Each wall is flat, endless, passes through zero and stands at right angles to its row. A trip goes straight from one point to another. List the walls that it crosses, first one first.
In the rows, 128 means zero.

Walls:
(1): [157  90]
(2): [116 133]
(3): [100 137]
(4): [112 129]
(5): [148 153]
(6): [102 145]
(7): [132 147]
Trips:
[167  78] to [ 81 107] => 4, 3, 2, 6, 1
[139  54] to [ 90 101] => 4, 3, 2, 6, 1
[159 106] to [164  77] => 5

Walls:
(1): [171 173  78 158 155 119]
(2): [153 152 161 139 135  49]
(3): [125  93 156  48 113 131]
(4): [ 83 158 112 104 163  79]
(5): [158 210 147 131 124  97]
(6): [133 145  39  88 125 124]
(7): [149  79 145 149 197 161]
Trips:
[127 141 186 201 154 156] to [117  76  93 115 195 101] => 5, 4, 6, 2, 3
[125  98  70 132 162 134] to [147 155  76 143 177 132] => 5
[155 156 163 166 152 156] to [181  70 140 153 121 141] => 5, 2, 1, 3
[172  99 138  87 138 105] to [ 89 113 172 117  78 119] => 6, 7
[ 93 142 123 114 162 141] to [107 146 121  85 205 131] => 1, 5

Walls:
(1): [103 140 131  75 206  74 102 197 212 154 139 163]
(2): [123  96 119 156 156 122 158 149 103  99 137 118]
(3): [170 104  86 133 165 141 109 110 132 177 147  87]
(4): [109 213 121 165 136 167 167 192 107 170 163 109]
(5): [108 141 131 200 100 190 164 102 121 135 152 173]
(6): [126 146  75  66 143 128 143 129 158 127 135 129]
(7): [148 129 138 100  83 183  91 165  89 131 190 105]
(8): [123 166 133 178  63 161 102 121 162 127 117 157]
(9): [139 132  78 148 143 148 157 144 130 126 130 104]
Trips:
[105  71  43 150 113 100 155 134 153 132 176  77] to [131  63 147  92  95 126 124 106 133 175 137  70] => 7, 2, 9, 6
[124 130 132 136 127 125 123 169 122 122 201 132] to [ 93  93 191 111 139 102 131 130  77 127 179  77] => 9, 5, 1, 4

Walls:
(1): [122 111 153 122 112  80 107  76  72 138 148  89 107 165 115 156 113 108
 118 136]
(2): [ 91 119 139 151  89 133 121  98 141  98 116 149 119 186 143 104 136 118
 117 139]
(3): [201 133 145 168 200  99 154 118 101 141 122  46 126 199 119 129  88  95
 117 204]
(4): [138 129  95  66  71  85 125 149 179 128  76 176 170 140 134 160 158 116
 134 132]
(5): [133 176  87 133 157  69 143 148 163 195 171 182 112 155 160 163 139  64
 166 149]
(6): [125 116 189 122 157  68 172 104 167 108  87 191  84 143 118 104 124 143
 132 116]
(7): [147 129 101 151 173 125 177 102 113 100 109 128 122 165 127 111 128 108
 123 170]
(8): [ 78 182 165 157  91 153 127 121 114  76 107 152 156  70 164 138 130 128
  31 103]
(9): [ 85  53 122 131 110 119 155 111 129  72 156 183  42 159 166 121 194  80
 177 217]
Trips:
[134 110 164 101 171  51 153 113  97 181 122 125  96 153  78 145  96 169
 109 178] to [161 160  72  80 143 150 205 152 148 132 196 127 170 172 112 139 112 173
 113 109] => 4, 1, 6
[113 149 119 112 144 143 106 111 137 114 133 126 162 141 203 178  73 132
 196 115] to [ 76  91 106 138 105 150 108 198 147 114 167  95 103 127 107 159 101 153
 114 146] => 4, 9, 5

Walls:
(1): [147 111 152 105 101  89 120 177 151 183 104  68 174 150 172 153 152 150
 147  94 111 159 112  81  51 121 147 143 104 108 134 108  92  96 135 106
 167 112  90 105 150 183 109  78 169  75 125 131]
(2): [ 70 144 105 153 137 126 116 130  74 146 187 136 183 148 165 105 103  85
 153 150 124 181 165  67 109 129 100 111 181 153 111  41 145  85 187 116
 174 142 171 187 168  55 111 121 113 108  82 101]
(3): [174 112 149 148 144  75 127 132 138 170  78 107  91 147  99 143 161 162
 153 130 150 174 129  82 141 126 120  68  80 158 175 173 147  31 169 131
 158 184 116 126 182 124  88  97  95 124  67 159]
(4): [140  60 138 120 179 168  46 117 115 106 161  61 160 158 127 167 149 140
 107 148  95 199 142 164 152 150  78 103 181 133 112  54 166 120 133 164
 109 183 109  75 190 142 133  93 126 153 115  89]
(5): [102 176 151 107 172 166 106 132 202 137 100 157 189  96  68 120 129 141
 105 147 162 148 132 108  96 123 155  92 124 148 185  70 100 172 136 121
  50 160 148  70 164  60 119 161 143 116 141 116]
(6): [132 135 156  94  73 119 125 181 101 141 122 130 108  72  96 143 128 145
 115 158 140 120 177 122 128 117 108 123  88 170 114 130  41 140 126 131
 204 131 114 118  22 137 146 173 143 163  95 149]
(7): [113 193  79 153 114 122 149 119 118 142 106 119 135  91 168  69 147 132
 115 159  33  68 107 108 126 124 161 109  80 139 151 134 143 120 161 111
 177 116 139 125  61 118 115 187 121 107 170 162]
(8): [114 101 130 166 170  90  78  61 154 148 116 162  82 116 152 153 140 167
 161  53 199  87  94 138 118 104 172 166 203 137  91 157 119 137 138 130
 135  82 134 119 168 139 109 113 193 157 176 184]
Trips:
[169 142 125  85  94 171 106 100 123 144  41 121 163 167 123 101 161  83
 161 103 107 122 119 197 125 173  90 101  93 100 121 121 142 142 151  93
 108  88 176 119 128 133  75 147 135  95 134  73] to [ 89 162 108 191 138 119 113  87 148 169 133  77 134 100 138  95 112 157
 127 181 113  83 138 148 107 161 131 118 176 140 118 136 177 175 148  83
 175 108 159 158 160 101 183  80 107 130 135  92] => 2, 1, 8, 5
[144  99 176 159 177 144  92 142 170 168 134 162  92  85 128 170 142 176
 159 144 109 163 139  67 161 108  57  96 137 136 188 148 138  92 120 107
 112  94 112  81 131 129 171 156 123 117 106 110] to [108 149  40  98 101 172 128 125 110  57 130 129 154  92  98 110 148 151
 182 138 140 163 119 105 112 135 135 124 170 124 137  68 116 102 149 132
 141 161 156 107 158 159 174 146 102 118 137  49] => 8, 2, 1, 6, 3
[ 31 101  66 135 139 125  88  60  92 113  85 139 142 130  95 133 111 136
 150 126  97 149 126 123 146 145  93 105 140 134 166 194  59 114  94 166
  70 150  64  85 124 170 103 163  89 142 157 114] to [136  93 124 150 109  53 139 160 152 142 199 163 134 189 138 143 194 149
 118 158  98 114  92 115 126 140  79  45 145 173 154 103 133  74  85  97
 162  78 119  90 194 156 127 109 125 169 147  40] => 8, 5, 1, 2

Walls:
(1): [169 138 132  94 161 139 173  79 132  86 120 116  66 174  33  68 119 113
 132  58 213 154 194 121 135 110 123 143 168  83 157 121 175 115 151 118
 128 109 130 136  50 100 145 180 112 148 145 109]
(2): [125 121 159 129 150 138 134 162 155 162 120 125 125 150  77  99 127 114
 101 121 131 148 159  61  94  89 163  75 102 146 172 107 100  99 107 104
 117 166  98  86 195 178 154 106 182 130 153 156]
(3): [ 80 161 134 116  93  64 102 155 110 141 126 155  93 173 174 164  84 114
  81 113 116 150 126  59 107 133 114 105 102 134 129 103 137 144 166 151
  68 103  75 155 133 120 132 137 166 174  97 109]
(4): [116 158 147  99 140 175  82 134 146 153 117 200 157 125 164 121  81 105
 155 189 175  95 148 136 101 132 176 120 121 154  82 146 168 113 140 148
 106 109 130 119 122 100 122 131 142 122 188 136]
(5): [146 113 121 138 116 157 158 130  82  85 120 116 179 160 107 144  82  85
 110 172 142 134 147  88 129 112 151  64 124 123 160  73  77 121 134  87
 135 120 131  67 161 141  72 139 159 192 147 146]
(6): [184  96  81  89 135  81 124  94 182  86 123 104 137 152  86 114 135 157
 126 139 175 123 150 131 162 158 117 161 146 147 112 130 143 103 109  76
 110  79 140 125 124 109 188 112  90 160  57 148]
(7): [145 125 147 126 152  69 142 135 145 124 129 103 141 204 198 103  97 205
  77 122 167 175 135 208 121  95  71  68 190 206  94 126  68 101 143 125
 162 106 155  83 130  97  86 139 163 106 167 138]
(8): [134 150 151  95  85 114 136  72 111 108 189 183  76 185 141 119 138 105
 108 108 170 125 169 127 169 116 109  98 100 164  95 106 161 170 173  90
 161 179 102 124 120 106 178 123 136  15  79 110]
(9): [133  58 130 114 195  82  95 134 129 123 106 190 137  65  87 133  90 122
 111 140  27 186 115 149 155  78 116 126 128 206 172 150 129  86 138 125
  98 130 189 117  96  69 117 172 120 136 125 127]
(10): [148 119 170 152 126 160 119 133 115 174 125 146 170 102 123 146 163 173
 197 161  75 190  71 134 213 136 177 165  86 102 113 173 159 105 140 102
 156 137  89 155 106 142 171 113 133 156 122 116]
Trips:
[162 119 130 126 127 133 175 113 133 145 107 133 156  65 172 172 114  89
 130 115 187 117 124 116  92 120  99 103 161 168 128 131  77  78 181 152
 204 163 164 165  97 188 167 130 166 142  74 148] to [174 167 193 141  21 148 140 199 165  71 131 117 159 147 153 116 115 141
 159 177 166 138 114 135  92 127 163  94 164  83  98 109 105 146 162 177
 144 142  81  85 168  94 150 110 163  96 119  48] => 4, 3, 10
[144  75 111  24 143 142  46  95 136 171 103  92 170 164 136  90 149 202
 100 160 121 220  97 155  79 131 144 139 154 134 107 137 178 149 139 142
 124 104  98 116 105 140 129 164 158 145 158 106] to [177 108  77 165 182 139  72 163 135 148 102 181 142 177 134 102 166 175
 144 174  57 240 102 138 111 176 162 115 146 113 104 127 167 130 140 140
 143 136 172 120 123 102 102  94 166 152 100 138] => 1, 3
